Every row gives one point. Two turns around zero, p and q, are shown by what they do to some points. Write where each new point lands after one turn and then the other. Backwards means that the second turn is done in reverse. Each puzzle has new turns, and all numbers are rounded.

Turn p:
-0.24	0.44 => -0.39	-0.32
0.36	-0.26 => 0.19	0.40
-0.12	-0.17 => 0.19	-0.09
Turn q:
-0.30	-0.24 => -0.19	0.33
0.51	-0.20 => -0.27	-0.47
0.10	-0.22 => -0.23	-0.07
-0.29	0.34 => 0.38	0.24
-0.02	0.32 => 0.32	-0.03
Where do these land?
p, then q backwards: 0.15	0.24 => -0.06	-0.28
p, then q: -0.23	0.29 => -0.24	0.28
q, then p: 0.08	-0.52 => 0.10	-0.52

Turn p:
-0.03	-0.65	-0.13	0.20 => 0.37	0.29	-0.49	0.14
0.06	-0.05	-0.08	-0.18 => 0.03	-0.18	-0.11	-0.03
-0.28	0.69	-0.23	0.30 => -0.73	0.25	0.26	-0.18
-0.11	-0.45	0.22	-0.16 => 0.34	-0.07	-0.16	0.37
0.30	0.40	0.34	0.09 => 0.06	-0.03	0.56	-0.23
0.07	0.06	-0.12	-0.24 => -0.06	-0.25	-0.07	-0.08
Turn q:
-0.14	-0.32	0.22	0.32 => -0.06	-0.01	0.31	-0.41
-0.20	-0.54	-0.41	0.16 => 0.42	-0.26	0.52	-0.06
0.25	0.35	0.04	-0.57 => 0.07	0.08	-0.65	0.27
0.26	0.13	-0.08	0.00 => 0.03	0.24	-0.06	0.17
-0.18	0.37	0.22	0.09 => -0.46	-0.05	-0.11	0.03
Where do these land?
q, then p: 0.20	-0.09	-0.49	-0.04 => 0.24	0.25	0.26	-0.31
p, then q: 0.30	0.53	0.60	0.29 => -0.38	0.19	-0.58	-0.55
q, then p: -0.15	0.22	-0.16	-0.23 => 0.06	0.29	-0.24	-0.04
q, then p: -0.28	-0.04	0.42	0.04 => -0.08	-0.29	-0.25	0.32
p, then q: -0.02	-0.33	-0.32	0.23 => 0.06	-0.01	0.00	0.51
q, then p backwards: -0.06	-0.29	-0.05	-0.30 => 0.30	-0.24	0.01	-0.18

Turn p:
0.01	-0.28	0.09	-0.07	-0.14	-0.35	-0.10	-0.50 => -0.43	-0.22	-0.08	0.19	-0.10	-0.12	-0.42	-0.13
-0.32	-0.37	-0.09	-0.11	-0.13	-0.06	-0.24	-0.04 => -0.28	0.14	-0.10	0.39	0.25	0.03	-0.06	-0.11
0.05	-0.14	0.21	-0.01	-0.08	0.58	-0.03	-0.40 => -0.34	0.07	-0.24	-0.19	-0.31	0.30	0.20	-0.35
-0.44	0.03	0.00	-0.46	0.22	-0.48	0.10	-0.06 => 0.10	0.39	0.04	0.12	0.21	-0.27	-0.64	-0.05
0.20	-0.01	0.05	-0.10	-0.05	0.02	0.52	0.38 => 0.09	0.03	0.52	-0.37	0.16	-0.09	0.15	0.00
0.20	0.20	-0.28	0.45	0.52	-0.16	0.17	0.41 => 0.64	-0.35	-0.09	-0.25	0.34	-0.23	0.20	0.20
0.06	-0.13	0.50	0.07	-0.02	-0.03	-0.23	-0.03 => 0.03	-0.21	0.11	0.19	-0.15	0.36	-0.15	-0.25
-0.31	0.11	0.10	0.14	-0.50	0.20	-0.13	-0.42 => -0.31	0.16	-0.13	0.35	-0.53	-0.10	0.17	-0.17
0.54	0.60	-0.56	0.09	0.18	0.28	-0.06	0.65 => 0.51	-0.01	-0.03	-0.42	0.13	0.13	0.54	0.86
Turn q:
-0.30	0.18	0.46	0.25	0.13	0.14	0.02	0.15 => -0.11	0.19	-0.33	0.44	-0.23	0.06	-0.21	0.05
0.07	-0.10	0.15	-0.28	0.11	-0.21	0.02	0.49 => 0.10	0.25	0.21	0.00	-0.10	0.01	-0.01	0.54
0.14	0.22	0.10	0.47	-0.08	0.07	-0.58	-0.08 => -0.02	-0.19	-0.68	-0.12	0.03	0.36	0.09	-0.02
0.22	0.04	-0.25	-0.34	-0.19	0.19	-0.38	-0.41 => 0.31	-0.49	0.06	-0.45	-0.08	0.10	-0.01	-0.25
0.10	0.35	0.18	0.48	-0.39	0.41	0.03	-0.01 => -0.29	-0.38	-0.31	0.43	-0.13	0.34	0.23	-0.18
-0.21	-0.40	-0.76	0.07	0.24	0.25	0.26	0.22 => -0.73	0.12	0.45	-0.40	0.19	-0.14	-0.20	-0.09
-0.32	0.17	0.09	-0.22	0.14	-0.09	0.29	0.22 => -0.03	0.36	0.20	0.18	-0.33	-0.18	-0.03	0.04
0.26	-0.13	0.30	0.34	-0.18	0.39	-0.48	-0.23 => 0.05	-0.56	-0.49	0.08	0.18	0.34	-0.22	0.01
-0.20	-0.24	-0.41	-0.23	-0.27	-0.39	0.32	-0.22 => 0.01	-0.01	0.34	-0.20	0.15	-0.64	0.28	-0.15
0.14	0.17	0.38	-0.15	0.55	-0.40	0.30	0.31 => 0.32	0.74	0.18	0.28	0.02	0.17	-0.03	0.26
0.10	-0.25	-0.23	-0.40	-0.06	-0.35	0.21	-0.44 => 0.39	-0.04	0.38	-0.22	0.28	-0.41	0.10	-0.21
Where do these land?
p, then q: 0.08	0.09	-0.35	-0.21	-0.22	-0.06	0.35	0.08 => 0.18	0.37	0.03	0.13	-0.28	-0.14	0.10	0.25
p, then q backwards: -0.38	-0.03	-0.24	0.39	0.22	0.67	-0.38	-0.30 => -0.10	0.61	0.17	0.66	-0.17	-0.32	-0.28	-0.18
p, then q: 0.48	0.00	0.40	0.06	0.10	-0.20	0.39	-0.19 => 0.45	-0.41	0.03	-0.06	0.03	-0.30	-0.30	0.28
q, then p: 0.21	-0.21	-0.46	0.02	0.51	-0.06	-0.03	-0.10 => 0.19	0.38	-0.25	-0.22	-0.13	0.34	-0.39	-0.02
q, then p backwards: -0.46	-0.31	0.41	0.04	-0.09	-0.24	-0.25	-0.35 => -0.32	0.20	-0.32	0.23	0.39	-0.42	0.01	-0.32
p, then q: -0.35	0.10	-0.11	0.34	-0.25	-0.31	-0.01	-0.05 => -0.06	0.16	-0.29	0.09	0.38	-0.14	0.36	0.06
q, then p: -0.22	-0.08	-0.01	-0.45	0.35	0.28	-0.09	0.73 => 0.18	0.38	0.41	0.56	-0.22	0.47	0.20	0.19
q, then p: 0.21	0.34	0.11	-0.01	-0.16	-0.24	0.01	-0.29 => -0.18	-0.25	0.02	-0.44	-0.10	-0.18	0.09	0.01
q, then p backwards: 0.44	0.11	0.25	-0.17	-0.47	0.16	0.00	0.46 => 0.46	0.20	0.02	0.27	-0.37	-0.02	-0.43	0.32

Turn p:
0.39	-0.27	-0.25	0.19	-0.10	0.14	0.72	-0.07	-0.35	0.47	0.56 => 0.10	-0.84	0.20	0.04	-0.17	-0.27	-0.06	-0.24	0.09	0.06	-0.78
0.23	0.14	0.26	-0.26	-0.45	-0.28	0.00	0.49	-0.39	-0.05	-0.31 => 0.71	0.07	0.30	0.25	-0.09	-0.11	-0.04	0.33	-0.02	0.32	0.28
-0.12	-0.27	-0.09	-0.11	-0.12	0.29	-0.03	-0.23	0.53	-0.25	0.25 => -0.37	-0.19	0.01	-0.36	0.19	0.08	0.02	-0.15	-0.45	-0.27	0.16
0.13	-0.22	0.21	0.19	0.18	0.30	-0.05	-0.02	0.13	0.46	0.13 => -0.35	0.00	0.06	-0.07	-0.52	-0.09	-0.04	-0.05	-0.13	0.00	-0.30
0.05	0.01	-0.28	0.60	-0.32	-0.24	0.18	-0.25	-0.04	0.69	-0.01 => -0.36	-0.33	-0.19	0.32	-0.01	-0.65	-0.35	0.07	0.24	0.31	-0.32
-0.40	0.16	0.42	-0.24	-0.23	-0.43	0.08	0.18	-0.35	-0.36	-0.38 => 0.59	0.30	-0.05	-0.18	0.27	0.24	-0.17	0.32	0.16	0.46	0.33
0.29	-0.09	0.03	0.28	0.44	-0.27	-0.07	-0.12	-0.26	0.06	0.05 => -0.04	0.04	-0.11	0.38	-0.16	0.28	-0.18	0.08	0.26	-0.15	-0.37
-0.16	0.27	-0.18	-0.23	0.04	0.27	-0.30	0.00	-0.03	-0.12	0.10 => -0.06	0.08	0.07	-0.17	0.01	-0.03	0.33	-0.09	0.21	-0.25	0.32
-0.48	-0.06	-0.15	0.22	0.18	0.33	-0.14	0.16	0.33	-0.20	-0.17 => -0.40	0.34	-0.19	-0.27	0.23	0.00	0.43	0.11	-0.18	0.01	-0.01
0.08	0.23	0.29	-1.00	0.18	-0.41	0.24	0.15	-0.34	-0.19	-0.43 => 1.15	0.42	-0.03	-0.09	-0.04	0.23	-0.21	-0.29	0.07	-0.03	0.27
-0.13	0.28	0.17	0.12	0.12	0.59	-0.22	-0.25	0.54	-0.36	0.24 => -0.67	-0.02	0.01	-0.23	-0.04	0.38	0.37	-0.33	-0.18	-0.03	0.41
-0.08	-0.31	-0.23	0.15	0.00	-0.22	-0.11	-0.12	-0.03	0.29	0.46 => -0.29	-0.18	0.19	-0.09	0.10	-0.19	-0.32	0.13	0.19	-0.28	-0.34
-0.03	-0.31	-0.33	0.20	0.15	0.24	-0.41	-0.47	0.08	-0.25	-0.19 => -0.39	-0.09	-0.55	0.00	0.03	0.10	0.12	0.25	-0.08	-0.50	0.12
0.21	0.43	0.13	-0.09	-0.08	-0.30	0.10	0.55	0.16	-0.18	-0.29 => 0.35	0.39	0.28	0.45	0.18	0.02	0.11	-0.11	-0.16	0.35	0.21
Turn q:
0.41	-0.21	-0.47	0.21	0.47	-0.45	0.36	-0.22	0.12	0.16	-0.24 => -0.04	-0.44	0.57	0.18	-0.14	0.31	-0.17	0.58	0.26	0.27	-0.03
-0.21	-0.11	0.31	-0.21	0.08	-0.30	-0.25	-0.05	-0.25	-0.05	0.20 => -0.34	0.29	-0.15	0.35	-0.02	-0.15	0.27	-0.09	0.08	0.06	0.04
-0.14	0.13	0.16	-0.55	0.09	0.01	-0.19	0.66	-0.07	-0.42	0.09 => -0.02	0.43	-0.68	-0.17	0.05	-0.29	0.23	0.23	-0.01	0.19	-0.36
-0.04	-0.17	0.43	0.06	-0.30	0.48	0.24	-0.22	0.03	0.37	-0.43 => 0.26	0.09	0.17	0.09	0.29	0.39	-0.19	-0.39	-0.64	-0.03	0.18
0.17	0.33	-0.20	0.46	0.29	-0.42	0.24	-0.02	0.24	0.45	-0.02 => 0.05	-0.55	0.68	0.00	-0.10	-0.21	0.20	0.32	-0.05	-0.02	-0.03
-0.29	-0.08	0.00	-0.21	-0.59	-0.06	-0.06	0.35	-0.30	-0.29	0.14 => 0.06	0.28	-0.66	0.10	-0.38	-0.25	-0.10	-0.06	-0.14	-0.17	0.12
-0.26	0.38	0.04	-0.33	-0.05	0.20	-0.02	0.01	-0.42	-0.47	0.11 => -0.40	0.32	-0.44	-0.43	-0.09	-0.24	-0.07	-0.13	-0.05	0.17	0.13
0.15	0.08	-0.08	-0.20	-0.13	0.17	-0.48	0.23	-0.38	-0.02	0.08 => -0.04	0.57	-0.16	-0.18	0.01	-0.10	0.02	0.14	0.13	-0.35	0.04
-0.19	0.04	0.13	-0.25	-0.47	0.27	-0.24	-0.34	0.35	0.02	-0.26 => -0.02	-0.11	-0.30	0.09	0.55	0.03	-0.32	-0.32	-0.21	-0.31	0.11
-0.35	-0.09	0.22	0.23	-0.18	0.37	-0.34	0.06	-0.01	-0.36	-0.27 => 0.31	0.14	-0.42	-0.13	0.29	0.03	0.13	-0.31	0.04	0.04	0.46
0.14	-0.24	-0.48	0.38	0.53	-0.06	0.40	-0.25	0.38	0.54	0.29 => 0.23	-0.47	0.90	0.15	-0.16	0.03	-0.21	-0.03	0.37	0.21	-0.34
0.62	-0.05	-0.07	0.41	0.27	-0.23	0.34	-0.21	0.32	0.07	0.30 => -0.05	-0.56	0.49	-0.05	-0.28	0.43	0.21	0.09	0.23	-0.07	-0.32
Where do these land?
p, then q backwards: 0.19	0.06	-0.25	-0.35	0.51	-0.05	-0.21	0.04	0.18	0.05	0.05 => 0.12	-0.14	0.17	0.00	-0.35	0.21	-0.35	-0.03	-0.13	0.28	0.35
p, then q backwards: 0.29	-0.28	0.15	0.22	-0.06	0.38	-0.11	-0.03	0.27	-0.13	-0.11 => 0.16	0.16	0.32	-0.05	-0.26	-0.34	0.34	-0.02	-0.17	-0.01	-0.10
q, then p backwards: 0.30	0.07	0.19	0.56	0.46	-0.34	-0.15	0.42	0.37	0.07	0.09 => 0.04	0.06	-0.29	0.08	-0.10	0.46	0.10	0.53	-0.64	-0.25	0.19
q, then p: -0.08	0.08	-0.05	-0.03	-0.02	-0.07	0.28	0.41	0.46	0.36	0.33 => 0.37	0.04	-0.35	0.41	-0.08	0.00	-0.30	0.35	-0.24	0.12	-0.01
q, then p: -0.51	-0.37	0.23	-0.14	-0.37	0.27	0.40	-0.18	0.50	-0.09	-0.31 => -0.30	-0.31	-0.43	0.26	-0.40	-0.12	-0.04	0.27	0.33	-0.59	-0.28
p, then q: 0.30	0.31	-0.39	-0.24	-0.06	0.28	0.51	-0.04	-0.03	-0.35	-0.37 => -0.17	-0.20	0.52	-0.04	-0.47	0.53	-0.31	0.06	0.23	0.12	-0.01
q, then p backwards: -0.11	-0.37	0.06	0.18	0.13	-0.15	-0.27	-0.44	-0.25	0.33	0.23 => 0.31	0.59	-0.03	0.04	0.15	-0.18	-0.32	0.16	0.13	0.06	0.26
p, then q: 0.18	0.02	-0.33	-0.44	-0.19	-0.26	-0.12	-0.36	0.23	-0.03	-0.07 => -0.35	-0.03	-0.11	-0.02	-0.14	0.09	0.19	-0.01	0.66	-0.05	0.07
q, then p: -0.38	-0.28	-0.53	-0.35	-0.02	-0.18	-0.04	-0.05	-0.13	-0.13	0.30 => -0.49	0.28	0.06	0.27	0.29	-0.37	-0.24	0.18	0.01	-0.04	0.29
p, then q: -0.22	-0.24	-0.30	0.20	0.03	0.16	-0.33	0.54	-0.36	0.18	-0.34 => 0.21	-0.30	-0.20	-0.14	-0.30	-0.21	0.18	0.58	-0.44	0.15	-0.16
q, then p: 0.32	0.31	0.51	-0.29	-0.09	-0.34	0.20	-0.24	-0.47	-0.16	0.31 => 0.17	-0.12	-0.23	-0.65	0.37	-0.22	0.25	0.15	0.31	0.45	0.11
q, then p backwards: -0.18	0.63	0.25	0.35	-0.03	-0.11	-0.34	0.31	-0.48	0.05	0.40 => -0.24	0.15	-0.34	-0.32	-0.03	0.73	-0.38	0.29	0.20	0.34	-0.12
q, then p: -0.11	0.07	0.45	0.34	-0.30	0.41	0.17	-0.37	-0.30	-0.17	-0.50 => -0.03	-0.58	0.15	-0.42	-0.31	0.18	0.13	-0.21	0.52	-0.36	-0.09
